Rows are points. Two turns around zero, p and q, are shown by what they do to some points. Write where each new point lands after one turn and then the other. Backwards means that the second turn is done in reverse. Each puzzle has new turns, and all numbers are rounded.
(in the rows, 100 means zero)

Turn p:
111  72  89 -> 80  76  93
64  130  145 -> 108  158  129
105  132  124 -> 127  116  126
78  83  48 -> 87  95  43
142  83  93 -> 99  55  109
Turn q:
98  55  84 -> 58  118  115
137  134  57 -> 111  125  40
97  146  130 -> 146  70  94
59  125  130 -> 142  85  134
99  63  111 -> 68  92  120
110  77  89 -> 74  108  97
Where do these land?
p, then q: 136  67  86 -> 63  109  134
q, then p: 80  117  84 -> 126  90  113
p, then q: 135  90  89 -> 64  98  113
p, then q: 87  94  126 -> 124  87  111
p, then q: 63  63  77 -> 123  149  118
p, then q: 100  168  138 -> 116  42  51

Turn p:
83  103  127 -> 78  80  111
81  107  66 -> 88  125  72
103  118  151 -> 83  77  146
116  79  41 -> 137  131  57
117  108  59 -> 120  138  85
100  85  156 -> 94  50  129
Turn q:
93  97  60 -> 71  72  108
120  98  92 -> 111  85  111
97  58  87 -> 80  107  139
90  147  161 -> 137  136  42
Where do these land?
p, then q backwards: 56  108  110 -> 66  102  70
q, then p backwards: 171  135  98 -> 145  37  117
p, then q: 99  116  76 -> 100  85  75
q, then p: 97  56  91 -> 71  76  124
q, then p: 77  86  125 -> 77  124  115

Turn p:
91  142  108  91 -> 120  123  127  81
95  116  137  64 -> 92  108  113  49
112  46  112  121 -> 64  59  84  119
84  61  117  59 -> 58  105  69  69
130  111  105  126 -> 121  71  117  110
135  138  74  119 -> 157  91  110  116
53  87  47  121 -> 89  145  82  156
Turn q:
111  98  157  113 -> 132  55  82  88
87  125  135  121 -> 133  72  122  91
123  113  107  115 -> 98  74  104  117
95  108  67  55 -> 99  151  94  124
85  56  34  97 -> 37  147  97  80
Where do these land?
p, then q: 150  76  104  131 -> 58  88  68  66
p, then q: 125  73  64  143 -> 46  68  110  77
p, then q: 84  140  102  60 -> 133  112  96  147
p, then q: 74  114  129  109 -> 140  94  101  88
p, then q backwards: 67  97  101  57 -> 76  61  77  82

Turn p:
144  70  114  130  104  102 -> 72  67  59  114  107  88
98  105  71  108  105  74 -> 96  129  101  106  107  74
65  69  125  122  110  128 -> 72  87  103  110  54  131
92  122  72  101  96  74 -> 115  134  107  103  107  77
93  68  114  89  114  96 -> 71  87  117  111  104  113
80  125  144  84  121  117 -> 116  102  104  100  101  161
147  117  62  100  99  99 -> 106  106  72  71  129  63
65  96  111  88  66  94 -> 122  91  137  116  78  100
116  128  89  79  86  116 -> 130  96  99  69  113  96
Turn q:
109  121  103  110  115  112 -> 126  111  98  103  104  113
105  109  120  98  101  111 -> 117  105  113  99  88  100
115  73  136  96  110  104 -> 106  79  129  123  77  99
87  82  61  105  115  98 -> 72  93  82  104  122  125
122  114  132  102  111  72 -> 135  81  92  115  84  78
24  103  109  109  113  102 -> 96  67  107  36  107  128
103  71  25  110  64  108 -> 35  131  88  112  150  97
121  103  98  72  101  94 -> 96  111  85  116  76  93
115  121  117  98  70  100 -> 115  121  108  95  93  67
Where do these land?
p, then q backwards: 132  102  110  95  74  115 -> 86  106  113  117  113  66
q, then p: 98  64  79  93  72  80 -> 87  129  127  127  78  105
p, then q backwards: 66  129  154  96  125  124 -> 93  106  94  90  163  144
p, then q: 70  115  117  116  80  120 -> 93  131  123  112  106  73
p, then q: 145  79  90  119  109  85 -> 81  70  67  93  123  118
q, then p: 99  87  73  67  97  86 -> 106  122  122  97  70  84
p, then q: 69  87  75  86  130  113 -> 110  108  107  56  71  96
q, then p backwards: 133  129  102  128  124  90 -> 114  140  122  107  80  75
p, then q: 88  107  101  100  90  87 -> 116  101  104  107  105  89

Turn p:
61  107  47  108  125  120 -> 69  75  91  56  70  69
139  117  89  137  114  97 -> 80  125  67  95  135  90
91  72  105  57  81  135 -> 84  75  149  118  84  119
131  107  128  81  95  56 -> 138  141  111  106  120  121
112  131  128  115  109  95 -> 105  131  72  120  96  101
116  106  127  96  56  73 -> 133  106  94  116  117  145
50  60  76  107  120  124 -> 90  47  116  90  79  56
Turn q:
130  115  24  90  108  96 -> 81  76  100  129  166  70
55  105  141  137  84  117 -> 94  114  131  67  64  145
129  115  100  78  86  116 -> 120  114  116  112  109  70
96  125  100  43  128  114 -> 150  64  101  88  109  71
115  89  120  129  111  89 -> 100  126  80  108  97  126
70  49  88  137  91  105 -> 42  111  84  67  91  116
104  102  127  86  92  62 -> 112  95  88  129  64  102
Where do these land?
q, then p: 90  111  65  59  90  115 -> 147  107  123  103  117  79
p, then q: 129  160  80  88  99  100 -> 117  65  152  83  117  86
p, then q backwards: 103  120  127  102  113  93 -> 128  93  121  101  95  92
q, then p: 102  112  83  97  53  95 -> 138  91  76  122  92  94
q, then p backwards: 144  54  140  118  129  136 -> 128  160  99  115  124  46
q, then p: 105  86  110  147  122  63 -> 48  70  80  90  83  94
p, then q backwards: 54  83  87  82  82  54 -> 66  128  133  66  126  122
q, then p backwards: 72  100  122  85  136  94 -> 65  109  88  108  71  78
p, then q: 102  75  87  122  77  149 -> 66  92  73  57  88  118

Turn p:
107  97  97  108  104  91  82  91 -> 105  112  102  98  95  83  89  97
108  112  109  89  105  94  109  97 -> 98  81  101  110  92  95  102  102
101  88  110  94  90  97  97  107 -> 90  107  104  100  89  111  95  106
77  118  101  107  120  89  102  83 -> 100  77  90  85  115  81  87  91
86  87  87  91  106  85  102  84 -> 90  99  95  77  101  83  104  113
72  134  104  101  119  103  106  135 -> 103  67  121  104  139  117  87  94
114  96  102  113  113  100  102  121 -> 123  102  108  109  103  110  91  112
106  88  92  104  24  86  114  92 -> 50  139  66  129  97  108  115  113
116  100  86  90  103  130  110  99 -> 116  101  104  104  96  107  134  92
112  94  105  100  106  105  68  107 -> 109  116  123  100  87  97  88  89
102  86  108  102  111  121  108  84 -> 116  97  87  84  85  108  110  91
Turn q:
114  109  91  101  114  111  86  78 -> 92  102  82  96  77  103  81  91
111  108  96  131  103  93  87  78 -> 86  86  91  78  98  101  70  101
103  87  98  112  121  97  97  100 -> 116  103  85  89  105  94  89  100
76  91  121  82  85  125  97  153 -> 115  140  132  127  112  98  123  130
93  117  96  108  125  98  102  92 -> 97  106  78  87  103  120  97  96
101  85  93  94  91  101  108  93 -> 104  90  102  99  91  86  111  98
93  96  112  85  92  85  95  94 -> 96  104  116  98  106  95  107  80
91  98  82  96  73  90  115  83 -> 80  75  105  94  96  88  123  98
120  111  111  115  116  103  111  82 -> 110  84  92  90  89  123  81  95
98  97  100  76  81  96  102  146 -> 104  111  116  140  123  90  119  109
Where do these land?
p, then q: 86  95  85  86  113  100  122  103 -> 127  103  95  112  103  98  119  98
q, then p: 92  132  102  108  69  124  69  90 -> 67  95  107  90  122  127  77  73
q, then p: 104  75  86  100  119  107  103  112 -> 108  108  106  122  105  82  106  120
p, then q: 114  96  112  110  86  105  113  84 -> 82  83  90  102  95  91  103  116
p, then q: 95  89  124  107  92  86  119  111 -> 94  119  96  109  96  83  99  126
q, then p: 90  114  117  117  107  88  74  82 -> 84  87  122  83  93  91  102  73
p, then q backwards: 101  88  90  75  85  96  104  102 -> 78  109  93  96  82  113  102  98
q, then p: 110  92  95  73  126  102  116  117 -> 126  110  79  121  105  84  114  104
q, then p: 108  121  89  123  104  91  82  99 -> 99  109  123  76  115  95  95  89
